Rows are points. Any point is a mix of the corners, with weights that add up to 1. It lies inside the corners' shape when no weight is negative. Is each point inside? If not, which corners have a negative weight?
In the rows, zero is written as 100.

Corners:
(1): 157,165,110
(2): 49,117,144
(3): 89,69,83
(4): 97,71,134
Points:
96,86,131 => inside
109,73,111 => outside (2)
104,116,101 => outside (4)
149,168,109 => outside (4)
69,106,136 => inside
64,64,111 => outside (1)
87,108,109 => outside (4)
138,140,115 => inside
93,139,123 => outside (4)

Corners:
(1): 141,95,167,121,135,74,89,106,83,80,87
(2): 105,66,93,108,124,89,93,114,81,115,81
(3): 89,136,93,113,100,82,94,89,71,100,79
(4): 171,135,87,106,128,98,76,87,80,123,86
(5): 136,116,116,120,83,100,106,113,111,115,63
(6): 113,118,109,113,122,107,106,107,169,143,75
(7): 145,118,114,97,104,69,68,81,100,67,76
(8): 88,57,90,119,80,87,102,119,98,83,171
(9): 101,111,90,99,122,111,111,130,86,91,78
(10): 65,104,99,48,5,61,136,118,75,126,180
(11): 123,134,121,96,96,117,63,82,106,100,77
(12): 83,125,101,119,115,89,66,129,116,114,86
Points:
84,108,100,101,102,101,91,111,126,114,92 => outside (1, 4, 5)
122,103,102,123,129,94,92,111,101,102,81 => outside (10, 11)
103,101,98,106,103,96,99,114,92,96,104 => inside
111,107,106,95,76,71,115,107,82,101,129 => outside (2, 11, 12)
111,101,123,99,91,79,101,109,89,99,114 => inside
116,116,116,104,103,88,91,107,96,106,83 => outside (8)
103,108,102,110,106,98,102,113,116,126,91 => outside (7)
122,115,115,107,109,93,94,107,103,112,70 => outside (8)

Corners:
(1): 130,86,121,101,90,109,117,97,85,83,105,137,109,77,96,80,89,85,84,137
(2): 158,115,116,118,92,150,86,97,85,82,110,146,195,117,90,68,83,109,67,155
(3): 71,147,131,114,90,118,68,139,114,101,73,127,125,44,45,125,105,130,122,137
(4): 75,92,44,154,83,120,104,51,134,99,78,106,63,99,146,92,58,87,107,104
(5): 121,62,80,102,87,106,58,53,90,119,129,76,75,96,120,74,110,98,155,23
(6): 124,73,98,158,146,98,99,81,151,103,75,136,121,93,107,106,101,118,88,130
(7): 121,122,120,79,81,92,98,107,124,92,88,56,95,118,77,114,165,106,146,64
(8): 93,156,169,53,92,110,92,86,125,104,101,51,98,129,56,83,118,195,120,110
(9): 86,129,109,53,94,134,46,97,107,33,117,52,144,72,97,122,105,120,168,91
(10): 94,72,61,124,100,116,51,42,117,81,81,130,102,110,127,45,80,86,121,86
(11): 116,32,67,182,76,76,91,63,72,68,83,85,128,90,136,72,85,142,107,81
(12): 134,96,102,134,115,103,124,129,127,115,95,131,130,105,125,42,67,100,85,128
(13): 93,96,109,48,115,81,124,138,134,149,79,136,148,129,94,106,64,121,47,102
(14): 94,61,50,101,113,97,84,76,59,94,116,69,72,139,106,58,87,33,129,65
(15): 88,20,92,82,46,127,70,77,106,86,70,32,117,78,118,97,51,136,83,44
(16): 132,131,151,159,135,101,86,126,84,110,102,162,107,110,158,55,118,96,50,122
(17): 129,92,104,149,86,90,86,56,107,105,68,72,67,122,119,81,55,85,113,33
(18): 96,163,99,55,107,97,41,127,109,60,77,91,57,38,49,112,123,158,93,78
(19): 90,150,139,56,96,107,75,81,123,112,91,76,138,88,78,86,113,98,110,144
(20): 110,145,183,54,93,62,63,114,161,98,146,54,103,125,29,95,132,176,65,88
(21): 115,72,44,114,65,102,62,84,74,115,80,121,69,116,158,91,61,52,136,118
Points:
109,94,104,93,93,106,87,97,102,92,101,90,117,101,104,88,95,116,98,100 => outside (3, 10, 17)
109,103,104,99,99,120,76,95,98,93,89,109,119,90,109,83,79,98,109,107 => outside (4, 7, 11, 20)
117,115,106,99,104,96,76,106,112,93,94,98,112,101,93,92,116,108,118,91 => outside (1, 4, 8, 15)
107,107,115,91,95,106,77,103,110,90,93,94,121,97,90,92,96,119,102,102 => outside (4, 5)

Corners:
(1): 79,132,168,105,128,55,119,70,85,73,103,106,115,61,88,84,94,121,141,94
(2): 133,97,148,95,79,43,69,82,87,137,87,89,109,67,100,65,139,94,71,69
(3): 54,126,110,100,93,56,109,97,122,99,85,113,82,63,149,80,92,125,103,101
(4): 72,61,108,102,105,108,133,90,106,43,151,80,70,75,13,139,114,81,95,143
(5): 108,39,104,61,105,32,56,130,119,138,81,131,96,112,150,58,149,146,102,62
(6): 132,117,81,51,86,127,162,113,133,111,157,119,54,121,84,63,69,93,73,70
(7): 88,163,146,135,168,70,148,52,56,76,76,46,87,50,89,80,148,121,109,87
(8): 88,99,95,68,110,155,109,90,147,105,161,123,100,116,61,153,88,125,48,97
(9): 132,61,104,69,109,7,106,133,107,163,123,124,149,123,174,15,164,123,64,113
(10): 82,129,157,103,86,88,124,77,57,82,116,116,120,75,125,71,177,76,115,93
(11): 58,83,74,75,88,120,145,130,143,163,135,110,118,128,51,106,52,129,98,102
(12): 101,59,99,132,101,134,165,87,158,68,135,122,108,67,45,130,96,86,89,105
(13): 126,87,85,74,142,64,39,144,130,119,84,59,134,138,132,45,103,126,102,131
(14): 39,56,150,140,166,157,118,80,98,85,126,77,73,58,36,95,58,94,89,120
(15): 129,60,71,63,82,16,54,117,61,178,82,123,123,106,175,59,116,146,96,137
(16): 77,52,174,115,131,106,123,73,128,83,107,37,80,46,117,115,98,104,151,122
(17): 128,62,123,27,97,58,94,128,94,118,55,102,152,101,143,42,135,132,80,122
(18): 85,105,154,133,82,61,147,50,73,21,113,42,95,77,87,102,126,105,84,64
(19): 137,112,100,46,65,32,97,130,50,119,105,95,166,74,176,51,162,88,68,52
(20): 43,58,123,116,166,94,114,49,110,93,98,77,90,78,100,125,105,48,128,133
(21): 88,100,114,106,96,119,167,145,108,101,151,139,93,120,71,164,66,89,55,80
Points:
93,82,119,92,109,69,105,101,103,112,104,99,111,90,110,83,119,112,94,100 => outside (6)
88,94,107,98,109,93,121,103,104,101,123,99,95,92,100,89,110,112,90,100 => outside (1, 2, 17, 20)
108,100,122,104,116,41,109,87,99,111,89,73,113,78,133,60,125,115,114,90 => outside (4, 8, 10, 14, 17, 21)
106,84,109,82,97,70,108,96,103,109,107,94,110,89,118,78,131,104,93,102 => outside (1, 14, 21)
87,92,126,100,109,86,130,86,104,97,114,103,94,81,91,96,104,109,99,99 => outside (13, 19)
111,40,68,57,93,79,95,163,144,186,107,130,120,128,137,61,69,116,81,104 => outside (1, 4, 7, 8, 10, 18)
84,86,109,103,124,92,117,101,121,100,122,98,96,102,95,94,101,113,98,110 => outside (2, 17, 19)
102,97,114,77,97,69,106,114,97,130,108,104,110,102,124,68,106,127,88,89 => outside (4, 12, 20)
106,90,128,86,117,81,111,98,90,90,109,80,107,96,113,79,133,91,82,93 => outside (1, 3, 11, 12, 15)
